Every row gives one point. Each copy is the shape, with its points in the same order, turned, moved and blurred by noise. Say if it was mirrored as well.

Shape (9 x 3):
[[ 32 -64  31]
 [ 25  38  -5]
 [-18 -72 -20]
 [-52  48  -4]
 [ 29  23 -43]
 [ 68 -37 -15]
 [  5 -11  -2]
 [  3  39  86]
 [-21  35  86]]
Copy 1, 9 rows:
[[ 76  26 -25]
 [ 18 -36  52]
 [ 13  26 -54]
 [-39  17  50]
 [  7 -63  20]
 [ 64 -48 -24]
 [ 13  -5  -7]
 [ 49  31  93]
 [ 31  41  91]]
Copy 1 is: mirrored
Copy 2:
[[ 33 -52  33]
 [ -9  36  -8]
 [-17 -85 -11]
 [-90  13   9]
 [-16  20 -46]
 [ 46 -22 -20]
 [-25 -12  -8]
 [-23  30  77]
 [-46  26  85]]
Copy 2 is: only turned

Shape:
[[ 22  -7  -8  64]
 [ -1 -28 -43 -82]
 [-19  -4 -49 -47]
 [  2  53  38  -5]
 [  5  14  81 -75]
 [ 82  22 -10  47]
 [  4  15  13  24]]
Copy 1, 7 rows:
[[ 31  -4  -8  75]
 [-62 -90   3 -43]
 [-59 -42 -11 -19]
 [ 29   9  20 -33]
 [ 56 -59  40 -81]
 [ 10  -3  62  66]
 [ 22 -10   5  12]]
Copy 1 is: mirrored
Copy 2:
[[ 26 -26  19  67]
 [ 15 -31 -36 -83]
 [ 17 -10 -41 -53]
 [-30  28  52  -5]
 [-62 -34  78 -77]
 [ 78   2  59  22]
 [-10 -18  39  20]]
Copy 2 is: only turned

Shape:
[[ 64  68 -82 -47 -23  22]
 [-56 -41 -21 -44 -67 -52]
 [-54   4 -17  16  39 -23]
 [-57  -9 -53   0 -27  49]
 [  3  82 -54   6 -69  23]
 [-59 -19  28 -17  17  26]
 [-71 -44   4  60  43   4]
 [ 19  11  60   7  69   1]
 [-61  -1  -5 -72  14 -32]
 [-13 -48  28 -46  51 -40]
 [ 50  18  32  23 -32  -2]
 [ 39  73 -25  21  54  62]]
Copy 1 (12 x 6):
[[ 95  70 -62  17 -30  10]
 [-16 -25   2  26 -85 -84]
 [-43   8  -9  20  29 -51]
 [-44  -2 -70  37 -44  -3]
 [ 18  93 -34  64 -46  13]
 [-59 -27  -2  -8 -15   8]
 [-80 -45  -9  47  44 -10]
 [  7 -10  47 -17  58  28]
 [-17  -4  -8 -42 -22 -60]
 [  9 -55  30 -37  16 -47]
 [ 44   7  49  60 -22  37]
 [ 23  64 -42  12  57  68]]
Copy 1 is: only turned
Copy 2, 12 rows:
[[  25   12 -118  -52  -34  -11]
 [ -42  -55   21  -19  -75  -83]
 [ -53   14    9   20   20  -43]
 [ -49  -16  -23   30  -56   19]
 [   0   56  -60  -22  -84   -3]
 [ -44  -12   49   -3    2    8]
 [ -43    3   49   83   25  -25]
 [  26   41   37  -18   77   -7]
 [ -67  -24   13  -53    3  -51]
 [ -10  -47   36  -27   51  -62]
 [  65   36   10  -11  -25  -25]
 [  17   64  -65   -3   43   46]]
Copy 2 is: only turned

Shape:
[[  16  -18   23   50  -27  -50  -15  -43  -66]
 [ -58   70   11   -4  -12   10  -40   19  -51]
 [ -91  -59   43   46   25   12  -57  -53   24]
 [ -22   79    2  -60  -52  -30  -41   35  -52]
 [ -14   67    8   36   18  -46  -16  -39   35]
 [  14  -49   48  -21   59   63  -50   -2  -27]
 [ -12   14  -15  -65  -61   21  104   10  -42]
 [  38   26   12   -5   -8  -79  -28   -2  -67]
 [  53    6   68   39   21 -115   -4   42  -40]
 [   8   13  -18  -12  -32   15  -18   34  -12]
 [ -26   21   44   49  -61   25    2   -5  -13]
 [ -13  -31  -46   -5   10   33  -23    3  -90]]
Copy 1, 12 rows:
[[ 24 -17  35  32 -64 -24 -15 -49 -62]
 [-55  92   5  -5 -25  21 -44 -21 -48]
 [-98 -43  42  68 -23  24 -39 -55  34]
 [  2 107  18 -52 -42  -4 -76 -19 -33]
 [  9  64   8  53  -8 -38 -15 -82   8]
 [-20 -36  20  20  49  71 -30  -9 -19]
 [  2  65  12 -80 -72  45  87 -21  -6]
 [ 52  23  24 -28 -19 -30 -41 -33 -61]
 [ 61  23  86  23   9 -94 -14  11 -63]
 [  5  57 -15 -20 -25  20 -26   9  -1]
 [-20  58  33  58 -75  38   2  -6  -3]
 [-36 -15 -47 -31 -37  31 -14  -7 -70]]
Copy 1 is: only turned
Copy 2:
[[ -15  -40  -45   47   -2  -63  -30   16   -7]
 [ -65   44   21  -23   20  -39  -40   65   16]
 [ -99  -86   21  -12   14   12  -63  -44   53]
 [ -13   90  -14  -61   -7  -72  -57   66   11]
 [ -22   35   16   21   39  -45  -19  -29   64]
 [ -13  -79    8  -62   82    0  -17   33  -20]
 [  -3   54   -7  -43  -76  -25   75   54  -18]
 [  11   26  -50   12   31 -101  -46   13  -27]
 [  28   27    0   40   29  -73  -64  -45  -78]
 [   7   31  -25  -27   -4   -6  -40   57   12]
 [ -34   -6   39   29  -39  -11  -46   48   19]
 [ -51  -15  -69  -23   33  -15    4   76   -9]]
Copy 2 is: mirrored

Shape (14 x 11):
[[ 24 -19 -44 -91  23   8  20   2  -2  49 -24]
 [ -8 -56  -5 -39  -2  25 -65  75  77 -87  -6]
 [-27  71  31  27  27  31   1  46 -19 -23  30]
 [-22  31 -26  -5 -27  -2  16  25 -50 -80   0]
 [  9 -72  -3 -15  47   1 -14 -34  -6  37 -11]
 [-22 -10  60 -86  31 -59 -36 -26  41  38 -64]
 [ -9  74  61  41  44  61 -31  47  13 -47 -52]
 [ 43 -26 -31 -10   7   4  -5 -82 -24  36 -31]
 [ 43  29 -22  41 -44  12  52  23 -44 -39  65]
 [ 38   8 -59  12 -68 -15  25 -34 -10  28  15]
 [ 62  70  17  -6   0  -1  40  40 -40 -71  30]
 [ 40  12 -80 -37 -30 -25 -24 -80 -20   9  53]
 [-18 -37  32 -86 -70  43 -66   2  24 -56  11]
 [-22  69  46  13  49  40  62  15  29 -64  -6]]
Copy 1:
[[  25   -7  -24  -97   41  -38   47  -20    1   13  -25]
 [ -77  -75  -12  -47   36  -10  -64   94   36  -22  -19]
 [   2   51   34   16   -6   32  -33   40   -3  -36  -36]
 [ -60   46  -37  -28  -24    0  -19   24  -64  -36  -17]
 [  75  -60  -40  -36   52  -18    3  -14    0  -24   11]
 [  28  -61   18  -62   25 -110  -56  -46   31  -20  -53]
 [ -22   16   42   57   53   22  -49   36   -4  -34  -89]
 [  49  -26  -34  -19   69  -34    0  -58  -52    9   25]
 [ -26   36   26  -12  -25   28   43   30  -82  -43   54]
 [ -14  -10  -13  -17  -10  -25   38  -31  -55   37   59]
 [ -48   78   61  -13   15  -22   13   39  -71  -65    5]
 [  -5   34  -39  -49   19  -47   -7  -47  -35   31  108]
 [ -67  -55   19 -108   26   14 -103   12  -16    2    6]
 [ -42   41   32   24   26   28    9  -10   24  -88  -56]]
Copy 1 is: mirrored
Copy 2 (14 x 11):
[[  16   -2  -70 -102   50   -6   49   14   13   32  -32]
 [ -39  -83  -13  -17   50    8  -67   70   80  -67  -44]
 [ -55   47   14   -5   42   52   -5   25    2  -17   56]
 [ -55   38  -12  -27  -14   -8   16   56  -15  -74    9]
 [  11  -57  -38  -37   58  -36   18  -27   -5   38    7]
 [ -32  -12   24  -69   55  -87   26  -34   91   67  -26]
 [ -64   56   33   46   61   50  -24  -44   23  -24  -10]
 [  40  -20  -57  -38   -9  -39   37  -57   -9   14  -11]
 [  34   19   -2   11  -34   58   54   62  -32  -55   43]
 [  43    8  -57  -18  -66   -8   32   41   -8   19    8]
 [  25   57   42  -17   13   37   61   30   14  -89   34]
 [  52   -6  -78  -83  -65  -30   14    4   14  -13   58]
 [ -59  -73   29  -85  -37    6  -48   16   54  -34  -38]
 [ -77   24   12   24   42   50   63  -14   51  -42   41]]
Copy 2 is: only turned

Shape:
[[ 11  92  10 -22  49 -31  57 -16  43 -85 -10  -4]
 [-29 -25   1 -18  21  38 -46 -68 -40   8  39 -16]
 [ 85 -11  -1  21   0  49  34  47 -38  29 -39 -31]
 [ -5 -12 -40  57 -67 -62   3 -26  25   2  36 -31]
 [ -6  14 -44 -21 -43   0  16   2  35  12 -35   1]
 [ -2  71 -54 -17  53 -59   5  40   5 -74 -19   2]
 [  0  18   9  24  30 -20  29   3  -1  12  14  15]
 [ 26  87  -2  43  -9  41  12  13  11 -81  19  61]
 [-31 -18  33 -30  18  24 -43 -65  16 -64  27  47]
 [ 19 -15  15  18   5 -56 -60 -43  38  -2  81  36]
 [-27 -25  22  15   6 -41   1 -59 -42 -15  34   7]
 [ 36  71  28  10 -52  65 -26  43  21   2 -10  28]
 [ 82   2  45  10   5  29 -26 -28 -24  29 -19  78]
 [ 23  29   2 -34 -25 -27 -26  22 -75 -10  75 -14]
 [ 27 -24  18  76  -3 -61 -21   6 -33  20 -43 -24]
 [ -5 -13  12  35 -15  49  49  10 -72   5  49 -24]
 [ 37  16 -37 -10  15  62  62 -49 -27  12  26 -35]
 [ 18 -17  -9 -25 -48 -29 -27  22  11  -9  32  -1]]
Copy 1, 18 rows:
[[-34  77  26  25 -14 -42  41 -26  83 -53 -18 -19]
 [ 24 -43 -15   5   5  -5 -21 -92 -56 -23  51 -21]
 [ 76   7  49  55   9  43  46  56 -48  23  -8 -23]
 [  2 -36 -56  71 -64 -20  46 -17   4  37  73 -22]
 [  4  14 -42   6 -33  -3   7   9  10  47 -17 -11]
 [-17  55 -31  42  11 -65   0  46  42 -59  12 -28]
 [-16   8  28  52   8 -23  22  -4  -6  13  38  21]
 [ -8  82 -11  74 -39  55   1 -11  19 -65  10  51]
 [  4 -20   9  -9 -36 -10 -54 -89  16 -57  27  36]
 [ 41 -12  -7  44 -18 -27 -28 -57  38   6 121  31]
 [  0 -37  14  36 -36 -52   9 -66 -42 -28  63  23]
 [ 25  78  17  50 -34  74 -41   3 -12  27  14   5]
 [106  32  50  42  -2   5 -18 -30 -36  18  10  67]
 [ 30  41  -9 -13 -26   1   1  -1 -53 -25 114 -27]
 [ 42 -32  31 112 -45 -64   1  19 -46  31  29 -18]
 [ -8 -15  32  38  -8  54  62  -1 -81 -19  43  -4]
 [ 33  -5 -13  27  21  45  89 -50 -31 -10  -7 -28]
 [ 24  -9 -20   6 -58   7 -14  15  -4  26  72 -10]]
Copy 1 is: only turned
Copy 2, 18 rows:
[[  -3   56  -40   21   29   -6   38   40    4 -111   -7   -5]
 [  -5    0   15    6   12   12  -53  -85  -35   23   13   10]
 [  96  -21   -6   -6   -1   34  -15   67  -41   39  -46  -32]
 [  40  -10  -49   12 -100  -61  -31  -15   29   -1   33    0]
 [   6   32  -58  -46  -57   11    1   13    7   17  -25    7]
 [  -9   36  -96   -6   15  -46  -20   48  -32  -96   -8   15]
 [  24    9  -25   31   15  -23   -2   35   -5    5   22   21]
 [  39   64   -4   14  -34   48  -25   69  -27  -92   34   49]
 [ -39   11   37   -6   -1   21  -44  -46    9  -51    2   63]
 [  26   -6    7   17   -8  -48  -71  -22   75  -28   48   58]
 [   6  -28   12   22   -9  -56  -12  -40  -30   -8   32   40]
 [  55   97   28   -9  -45   44  -56   70    2    2  -10   15]
 [  94   13   53  -21   21   20  -32   20   11   11  -24   82]
 [  47   24   14  -36    9  -58  -65    1  -55   -7   60  -24]
 [  74  -24  -11   45  -46  -74  -37   24  -26   22  -54   28]
 [  52  -18   22   23  -25   14  -14   10  -70   34   60  -25]
 [  66    3  -37   -5   22   59   26  -30  -43    4   24  -36]
 [  23   -1    0  -50  -44  -38  -54   16   21   -5   13   -6]]
Copy 2 is: only turned

Shape (15 x 12):
[[ 69 -11 -10  41  44   5 -14 -15  12  24  89  22]
 [ 10  25  64  30 -43  25  -4   1  47  -6 -45 -33]
 [ 12  24  43 -19 -19   8  12  -1  20 -29 -11 -10]
 [ -2  68  60 -42 -30  20 -34 -40   7 -44   4 -23]
 [-43 -13 -27  22  94 -53  -3 -22 -23 -18 -42 -66]
 [  0  17  40 -21 -52  41 -75 -20  19   5 -33  39]
 [-25 -23 -84   0  62 -34  -7  41  25 -38  14 -57]
 [ 18  17  51  18 -56  35 -22  10 -34 -71 -26   4]
 [ 11  10  79 -38  -3  44   0  35 -16  -1 -20  16]
 [-39 -35 -19  43  88 -42 -10 -12  22 -59  12  -9]
 [ 37 -64   2  10 -11 -60 -16 -13 -10  26  80  -5]
 [-19   4 -77  40  59 -23  17  -9 -35  -7 -11 -46]
 [ 47  58  57  -5 -12 -22 -54  30   2 -30 -48  -1]
 [-64  19 -53  42  56 -76  27  15  -2  -8  21   2]
 [-55  -7 -26  57  69 -32 -33  30 -17   1  54 -63]]
Copy 1:
[[ -1 -15 -23 -41  19  35 -33   0 -94   1  25  59]
 [-29 -36  47  42  24  17  10  22  -7  18 -16 -70]
 [ -3   2  55  14   6  14   8  14  12  32  12 -26]
 [ 35  29  78  19 -12  26 -31 -27   9  12  10 -59]
 [-46  21 -12 -96 -23 -48  49 -22  26 -22 -52  -1]
 [ 52   5  22  58  12  -5 -43  52  -8 -19 -11 -53]
 [-87  57 -22 -52  -2 -34  10  -8  28 -35  20  44]
 [ 17  42  19  77 -19  33  21  17  -5  39 -19 -35]
 [ 30  22  17   5  24   6  -3  52   0  75  16 -52]
 [-67  41  12 -73 -35 -18  -1  14 -12  -8 -52  48]
 [  0 -36 -47 -37  13  71 -34   0  11   3  -3  73]
 [-45  10 -43 -52 -34 -49  53 -40  -6 -18  -1  30]
 [ 17  36  43  44  71  -4   4 -12  -5  26 -43 -29]
 [-64   0 -16 -47 -37 -76 -13 -32  16  25 -26  70]
 [-76  25 -68 -73 -28 -12 -35 -41  -3   4 -29   6]]
Copy 1 is: mirrored
Copy 2 (15 x 12):
[[ 36  36  33  65 -21 -35  33  38  23   9 -24 -53]
 [-62  22  50 -31  25  21  25  10  -7 -16  83   6]
 [-15  -7  44 -17  31  33   9 -16   5 -35  30 -17]
 [  6  16  42  -2  35  55 -19 -72  20 -12  76 -23]
 [  3  27   6   1 -13 -37 -50 -24 -46 -31 -34 108]
 [  8  47  18 -31  -4  38  13  -6  87 -37  96  -7]
 [ 37   6 -43  21   9 -72   2   0 -50 -59 -10  38]
 [-17  17  45 -16 -21  63  65 -51   5 -53  58  -5]
 [-26 -11  27  -6  34  89  23  11  42 -35  27   2]
 [ 34  32  45  36  -4 -66  -3 -11 -26 -73 -23  58]
 [ 88  -5  68 -21 -26 -34  17  52  16  18 -23 -22]
 [  1  36 -28   2 -20 -45  -2 -36 -32 -19 -57  52]
 [  8  73  23 -24  10  88   8  15 -40 -45  61 -14]
 [ 32  66  13 -18  45 -66  19 -19 -30 -43 -68  51]
 [ 49  27  -5  41  21 -56  37   1 -26  13 -19  93]]
Copy 2 is: only turned
Copy 3, 15 rows:
[[ -20  -45    6   61  -21  -93   16  -20   35  -45   36  -10]
 [   5   50   20  -42   -7    4  -15   22  -50   -7   21  -20]
 [  15   32   19  -36   36  -10   14    4   19  -21    8  -22]
 [  -9   43   30  -91   47  -38   35  -28   16   -8    9    8]
 [ -14   -2 -121   17   21   16   59  -53  -21  -25  -25  -55]
 [  -5   -2   62  -48  -12  -22   47   10  -11   57    4   28]
 [ -16  -60  -76   18    2   45   38  -36   46  -62    3  -13]
 [  52   63   26  -38    6  -25   26    3   -3  -33  -11   36]
 [  45   30   42  -18   57  -39   57   50  -15  -16   31  -15]
 [ -45    7 -101   24  -28   -1   67  -10   41  -41  -17  -17]
 [ -38  -23   44   77  -18  -42   29  -31   26  -66  -48  -40]
 [  27  -25  -90   39    8   20   27  -78   10  -23    2  -10]
 [  20    2   -1  -54   30  -44    7   38  -46  -24  -32   38]
 [ -46   -7  -90   67   42   27   25  -41   26  -28   -3   13]
 [ -54  -21  -54   49   -1   16   65  -67  -28  -79   23    1]]
Copy 3 is: mirrored
Copy 4 (15 x 12):
[[-11  24   7  30   4 -16  70  28 -50  23  27  77]
 [-10 -52 -16  -3  41  30 -24 -52  51  37  -8  -1]
 [-22 -16  10 -29   9   9   1   0  51  22  -9  -4]
 [-39   3  51 -12  40 -22 -10  -5  66  45  11 -56]
 [  3  58 -14 -15 -51  52  -5  14 -50  42 -97 -48]
 [ -8  42  -4  13  69 -15 -54 -28  63   7  33  15]
 [  6  44 -71 -20 -53  56  30  71 -30  56 -17 -36]
 [-46 -22  20   9  71  38 -21  21  44 -28   3 -27]
 [-47 -13  30 -40  22   8 -67  10  43  -3   8  37]
 [-55  62 -58  10 -48  36  41   5 -41  21 -51 -30]
 [ 11  -1 -34   3  17 -78  44  55 -55  -4 -22  33]
 [ 36  44 -10  25 -50  65  16  44 -37  17 -51 -22]
 [-52   4  16 -20  80  35 -25  18  60  59 -46  18]
 [-13  42 -54  54 -82  23  20  63   2  35 -76 -14]
 [-25  28 -49  47 -58  20 -11  53 -84  68 -35 -29]]
Copy 4 is: only turned
